Rows are points. The points of each table are mixes of a few directions, plus a little noise. Count the directions of each table, and those that both share. Where both have some left over, give the other angles between the two spaces (their principal angles), to ten degrees, smallest first.
(in the rows, 128 means zero)

First (7 x 2):
[[156  68]
 [103 182]
 [116 152]
 [161  57]
 [145  91]
 [113 159]
 [101 187]]
Second (7 x 2):
[[ 17 206]
 [151 112]
 [146 115]
 [151 112]
 [139 120]
 [140 119]
 [153 111]]
Directions: first 1, second 1, shared 0; angles 30

First, 8 rows:
[[118 120 133 129]
 [  7  34 183 130]
 [152 147 117 127]
 [157 150 115 127]
 [ 89  97 146 129]
 [185 173 102 126]
 [176 165 106 128]
 [141 138 122 128]]
Second, 8 rows:
[[126 137 131 128]
 [156  46 147 190]
 [108 200 128  97]
 [128  96  96  97]
 [112 201 145 120]
 [111 201 140 113]
 [136 101 131 143]
 [146  42 107 136]]
Directions: first 1, second 2, shared 0; angles 70

First, 8 rows:
[[149 190  34 206 128 115 203 126]
 [115  93 195  57 147 134  62 109]
 [143 117 108 155 116 102 169 140]
 [110  69 191  85 150 110  96  94]
 [133 157  98 146 135 130 141 121]
 [173 166  83 124 112 119 144 166]
 [ 76  97 210  74 149 169  45  95]
 [124 135 103 179  87 144 163 173]]
Second (9 x 8):
[[127 160 138 121 116 151 167 102]
 [115 132 134 124 125 127 131 128]
 [171 102 127 170 168 158 110 158]
 [114 154 150 128 126 156 160 116]
 [135  48 151 200 213 148  44 233]
 [140 128  87  92  89  73 119  97]
 [139 164 115 102  94 127 168  81]
 [167  80 115 166 169 130  80 172]
 [ 44 185 137  47  51  81 173  66]]
Directions: first 4, second 3, shared 0; angles 40, 60, 80

First (11 x 11):
[[124 135 183  72 245 100 138 247 118 121  85]
 [147 139 103 164 126 125 168  98 109 141  88]
 [149 121 106 167  90 117 143  57 126 192 155]
 [131 141 133 125 168 121 171 154  91 107  55]
 [134 129 133 123 152 129  93 165 176 139 169]
 [ 70 100 175  50  81 138  83 135 100  74 163]
 [131 139 118 135 144 140 120 155 150 101 118]
 [146 117  84 180  44 148  69  49 205 180 246]
 [140 139  76 184  67 152 147  57 125 113 110]
 [119 124 117 135  85 137 136  86 107 116 122]
 [116 125 181  72 205 101 140 206 100 127  95]]
Second:
[[131 141 137 143 140 133 159 128 109 146 101]
 [ 76 136 233 106 100 169 135 130  92 200 178]
 [142  99  75 112 104  78 156  69  73  85  71]
 [102 113 156  67 145 121  93 178 128  80 138]
 [137 107  89 111 117 116  61 137 189  88 182]
 [131 160 156 146 183 155 134 194 158 145 120]
 [143 175  69 207 112 196 128 134 184  62  92]
 [162  95 108 132 121  56 159  53  91 217 141]]
Directions: first 4, second 5, shared 4

First (10 x 14):
[[131  80 151 125 168 133 105 120  96 142 119 142 133 130]
 [165  83 123 123  77  99 120 158 187 127 131 147  94  72]
 [ 73 249 108 139 151 163 167  97  84 112 135  84 170 203]
 [103 232  94 136  90 137 171 125 148 105 142  94 139 156]
 [109 125 145 130 181 147 119 107  75 137 121 126 150 161]
 [ 90 195 123 135 162 155 146 102  83 123 129 103 160 183]
 [151 129 110 126  68 105 138 153 189 118 136 132 102  89]
 [171  46 137 120  97  99 104 156 173 137 125 159  93  67]
 [128  72 157 125 183 136 100 115  82 146 116 144 137 135]
 [160  70 134 122 104 107 112 149 162 134 126 150 103  83]]
Second, 8 rows:
[[150  90  71 133 120 114  85 106 118 142  78 157 105 132]
 [ 92 135 183 107 146 147 164 116 136 121 144 125 153 134]
 [186 100  87 108 123  92  89 153 149 136 144 141  86 111]
 [195 120 114 146 100  99 140 164 207 134 147  91  83  67]
 [160 126 138  79 150 101  97 182 116 122 208 143 113 133]
 [ 86 173  64 144 105 147 141  58 121 126  51 135 140 174]
 [ 64 120 179 133 152 163 144  97  79 126 107 142 175 155]
 [ 90 157 186 175 128 157 164 149  98 118 147  91 169 122]]
Directions: first 2, second 5, shared 1; angles 30

First, 10 rows:
[[174 110 192 108 162 119 130 167  56  51 149  89 112  80 120 113 116 127
  134 138]
 [121 117  86 106 131 151 110 143 189 206 151 125 100 156 130 131 155 118
  103 161]
 [148 130  70 162 104 151  99  80 153  90 119 136 130 104 130 139 141  66
   93 159]
 [107 112  99 140 122 103 134  98 105 116 117 148 147 154 182 106  91 138
  155  86]
 [113 144 137 118 137 126 128 112 187 143 178 119 108 128 133 140 134 121
  121 140]
 [150 105 143 126 144  99 127 139 116  77 165  85 109 104 157 123 104 127
  136 127]
 [127 144 169 142 109 120 155 169  75 141  51 135 165 130  74 140 132 182
  149 100]
 [100 138 145  96 145 140 137 123 127 167 145 160 126 156 137 108 131 139
  142 114]
 [138 142 100 139 109 162 112 133 164 163 104 132 126 122  82 151 169 105
   91 169]
 [103 138 139 142 117 107 149 115 108 127 100 149 156 146 137 125 108 157
  155  87]]
Second (10 x 20):
[[131 122 129 124 130 122 129 142 131 136 132 116 122 130 127 130 128 137
  129 131]
 [117 151 121 143 117 148 124  74 117  98 113 173 149 122 129 121 129  95
  125 119]
 [122 140 123 136 122 139 126  97 122 110 120 153 140 124 129 124 129 109
  126 123]
 [109 169 114 155 109 165 121  28 106  72 102 211 168 118 129 114 130  68
  122 113]
 [147  88 141 101 146  92 135 225 149 183 153  47  90 138 127 140 126 186
  132 143]
 [123 138 125 134 124 137 127 104 122 114 122 148 137 125 128 125 129 114
  127 125]
 [151  78 145  95 151  83 137 249 155 196 159  27  81 141 127 144 125 201
  134 147]
 [131 122 130 124 130 123 129 143 131 136 132 116 123 129 128 129 128 137
  129 130]
 [136 112 134 118 135 114 130 166 136 150 138  96 113 132 128 133 127 151
  130 134]
 [113 160 117 148 114 156 123  52 111  85 108 192 158 120 129 118 130  81
  124 116]]
Directions: first 6, second 1, shared 1

First (10 x 32):
[[ 84  72 100 150  89 135 161 182 100 128 148 164 125 128 193 122 135 183
   92 154 124 126 137 160 127  89 120  71 133 110 150 106]
 [ 98 193 100 123 177 108 164 147 125 154 112 141 148 159 139 119 137 162
  126 121 132 184 115 118 107 145  92 147  73 173  80 165]
 [115  68 117 114 108 157  96 159 103 106 154 132 118 116 145 144  75 126
   60 137 127  97 139 174 126  91 180  93 163  46 139 100]
 [175 125 163 133 106 108 124  86 132 128 132 119 113 120 103 120 163  96
  178 118 125 125 119 106 148 158 122 141 139 134 164 118]
 [147 144  97 126 150 140 112 123 136 135 124 116 129 145 131 139 123 129
  116 102 168 154 106 108 116 147 151 124 118 134 108 125]
 [179 128 188 151 103 144  94  47 200 113  92  82 124  86  65 131 163  69
  226 132 122  54 150  73 155 134 115 169 171 191 156 127]
 [ 94 169 124 117 163 124 140 141 133 134 113 130 145 136 121 127 112 139
  119 136 112 136 137 135 115 120 107 154 103 149  90 160]
 [144 118 185 113 100  85 142 113  93 123 152 142 112 117 102 109 143  98
  151 140  78 123 133 151 152 143 111 144 135  89 171 127]
 [149 166 119 135 151 131 123 101 158 139 106 110 135 136 113 131 145 121
  160 110 153 143 115  88 123 152 119 147 114 177 108 140]
 [ 95  98  87 118 132 149 122 179 100 123 147 145 129 138 167 139  85 158
   52 131 140 137 127 166 112  99 161  90 130  76 113 114]]
Second (11 x 32):
[[104 132 136 140 122 123 150 135 136 131 118 136 136 122 135 120 142 144
  145 146 110 117 142 129 130 113  98 131 122 156 127 139]
 [189 119 109  99 143 139  72 110 109 121 152 108 109 143 111 149  92  88
   86  84 174 155  92 126 122 163 203 119 142  57 129 101]
 [ 77 136 144 152 115 119 174 143 144 134 108 146 143 116 142 111 158 162
  163 165  90 105 158 129 133  98  65 136 116 187 127 151]
 [134 127 126 125 129 129 123 126 126 128 131 126 126 129 127 130 124 124
  124 124 133 131 125 128 127 132 135 127 129 121 128 125]
 [102 132 136 140 121 123 152 136 136 131 117 137 136 122 136 119 143 146
  146 147 108 116 143 129 131 112  96 132 122 159 127 140]
 [ 51 140 151 164 109 114 198 150 152 137  97 154 152 109 150 102 172 179
  181 184  70  94 173 130 135  83  33 140 110 218 127 162]
 [ 89 134 140 146 118 121 163 139 140 132 113 141 140 119 138 115 150 153
  154 156  99 111 150 129 132 106  80 134 119 173 128 145]
 [143 126 123 121 132 131 114 124 123 126 134 123 123 132 124 133 119 118
  118 117 139 135 119 128 126 137 147 126 131 110 128 121]
 [192 118 109  98 144 140  71 110 108 121 153 107 109 144 110 150  91  86
   85  82 176 156  91 127 122 165 206 118 143  54 129 100]
 [226 113  99  82 152 145  39 100  97 117 167  95  98 151 101 161  71  63
   61  57 202 171  71 126 119 185 249 113 150  14 129  85]
 [102 132 136 140 121 123 151 136 136 131 118 137 136 122 135 119 143 145
  146 147 109 117 143 129 130 113  96 132 122 158 127 139]]
Directions: first 5, second 1, shared 1

First:
[[117 154 143 110 118 108 146 110 134  75 147 152 117 163 112 150 106 144
  146 127 151 148 114  97 146 119 126 156 123 142 103 131]
 [104 162 113 135 128  90 131 113 108  79 145 136 124 127 107 151  96 119
  107 128 159 115 152 116 168 123 109 139 137 135 115 118]
 [136 116 141 117 122 142 133 129 144 129 120 137 129 148 133 127 142 143
  155 135 122 149 110 111 108 128 143 137 113 129 127 128]
 [ 87 161  68 169 135  68 108 118  74  71 123 125 143  90 106 159  97  95
   77 145 173  84 205 110 182 130  97 124 133 126 134  82]
 [182 104 208  77 129 200 155 141 185 221 163 116  92 152 153  76 142 152
  152  76  65 158  33 203  88 123 145 114 159 131 114 216]
 [152  83 129 134 132 170 114 151 142 192  98 110 142 112 153 100 171 130
  142 136  92 131 120 145  81 138 148 106 116 113 155 127]
 [123 134 108 147 141 119 115 134 106 151 134 107 128  88 128 119 116 101
   83 116 125  92 155 167 149 132 108 103 152 121 139 130]
 [115 134 123 125 117 112 133 118 131  80 117 150 137 155 119 152 130 143
  156 151 150 148 131  77 126 126 138 153 103 134 121 103]
 [136 104 120 137 130 144 117 139 130 154 106 120 140 118 140 118 152 127
  135 140 115 127 133 127 104 134 139 119 117 120 145 117]]
Second (10 x 32):
[[163 137 145 127 114 150 148 117 168  73 162 153  92 180 116 121 100 142
  156 135 137 135  48 104 136 109 146 135 135 167  81 161]
 [170 102 122 152 133 171 117 145 147 166 133 110 112 113 142  90 132 114
  115 128 102 101  89 165 113 127 140  91 148 139 127 155]
 [130 131 141 119 140 133 128 132 121 176 141 108 123 102 135 113 124 118
  100  97 109 117 134 180 135 132 113 113 154 117 136 152]
 [ 90 112 160  77 120 116 138 126 125 153  86 143 167 149 140 158 178 169
  181 131 121 195 167  87  82 141 140 173  79  93 160  94]
 [141 133 159 103 117 140 148 119 156 109 146 147 112 171 124 129 123 152
  161 123 126 157  83 112 120 120 141 148 124 144 104 149]
 [ 99 135 127 115 122 102 132 120 117  99 110 144 147 142 123 157 138 142
  149 141 146 152 158  85 124 131 129 156 100 120 135  96]
 [138 103  74 180 129 136 101 140 120 107  93 123 144 109 131 124 143 110
  124 174 138  99 145  95 117 132 144 107 108 133 142  89]
 [ 48 173  90 133 138  40 117 110  54  92 115 126 162  85 107 182 108 109
   79 122 173 113 249 113 182 138  80 150 125 100 153  70]
 [141 137 137 129 138 137 131 131 129 156 156 113 108 109 129 107 108 112
   97 100 114 105 112 181 146 124 113 107 164 132 121 164]
 [158 116 124 144 132 155 122 137 141 149 138 116 113 118 135 101 125 116
  115 125 112 106  97 158 124 125 134 101 145 138 122 151]]
Directions: first 3, second 4, shared 3

First:
[[148 117 155  19 113 143 165 148 109 196 109 183 133  91 110 113 181 167
  167 249 121 173  98 108 195  47 156 124  71 174  49 144]
 [105 157 129 168 129 119 117 126 127 114 138 114 108 145 148 129  87  70
   91 109 136  95 128 149 106 177 118 143 135  82 148 135]
 [148  98 117 114 132 134 131 124 135 124 122 129 149 120 110 132 160 184
  161 115 121 152 137 109 134  94 131 112 137 168 128 115]
 [126 126 120 154 133 126 119 122 133 110 132 114 130 136 130 133 119 127
  123  95 129 121 137 130 112 144 122 126 143 123 149 122]
 [139 104 109 154 137 129 117 117 140 100 129 109 145 133 118 136 138 165
  144  73 124 135 146 118 110 126 121 113 156 148 156 111]
 [109 165 152 108 117 125 137 141 113 159 129 147 101 126 146 118 104  65
   97 190 134 110 106 146 144 144 133 150  95  91  99 150]
 [146  96 110 137 137 132 122 119 140 108 126 116 151 127 111 135 152 183
  157  85 122 147 144 111 119 108 125 109 151 163 146 110]
 [103 160 131 171 128 117 116 126 127 114 139 112 106 147 150 129  82  62
   85 108 137  91 128 152 104 183 117 145 134  76 149 136]]
Second, 10 rows:
[[135  84 103 130 123 102 122 123 131 111 124 114 138 127 124 127 127 212
  158  66 124 150 137 141 101  81 109  94 137 169 151  88]
 [122 139 144  86 116 123 143 141 113 161 123 152 114 117 135 117 125 118
  125 184 129 134 108 138 149 105 134 133  93 126  94 137]
 [108 157 147 104 114 115 138 141 111 158 128 146 100 126 148 116 101  84
  103 179 134 116 105 153 139 129 129 141  93 100 102 141]
 [171  89 104 168 161 173 115 105 163  80 128 101 185 130  84 155 197 182
  171  64 115 148 170  62 129 142 142 118 196 173 163 124]
 [146 122 125 142 144 156 125 119 142 113 129 121 151 128 109 140 161 129
  140 120 123 132 143  94 139 146 141 133 154 138 135 138]
 [100 149 141 101 105  95 136 143 105 159 127 145  91 126 157 110  82 103
  103 164 136 118 100 173 124 112 117 131  83 103 107 126]
 [130 104 111 139 127 112 121 123 132 112 128 115 134 131 127 128 122 172
  142  82 127 137 136 137 106 108 114 108 138 147 148 104]
 [146 108 114 150 142 143 120 117 143 103 128 113 152 130 111 140 154 157
  147  89 123 137 148 103 122 133 131 120 159 148 148 121]
 [141 161 146 149 151 183 128 122 143 122 133 130 145 130 110 144 164  52
  113 169 126 110 140  78 161 196 159 165 153 100 119 175]
 [ 80 167 145 112  98  77 133 147  97 160 132 142  70 135 176 104  47  71
   78 162 142 100  92 200 110 128 106 137  73  75 112 125]]
Directions: first 2, second 3, shared 2
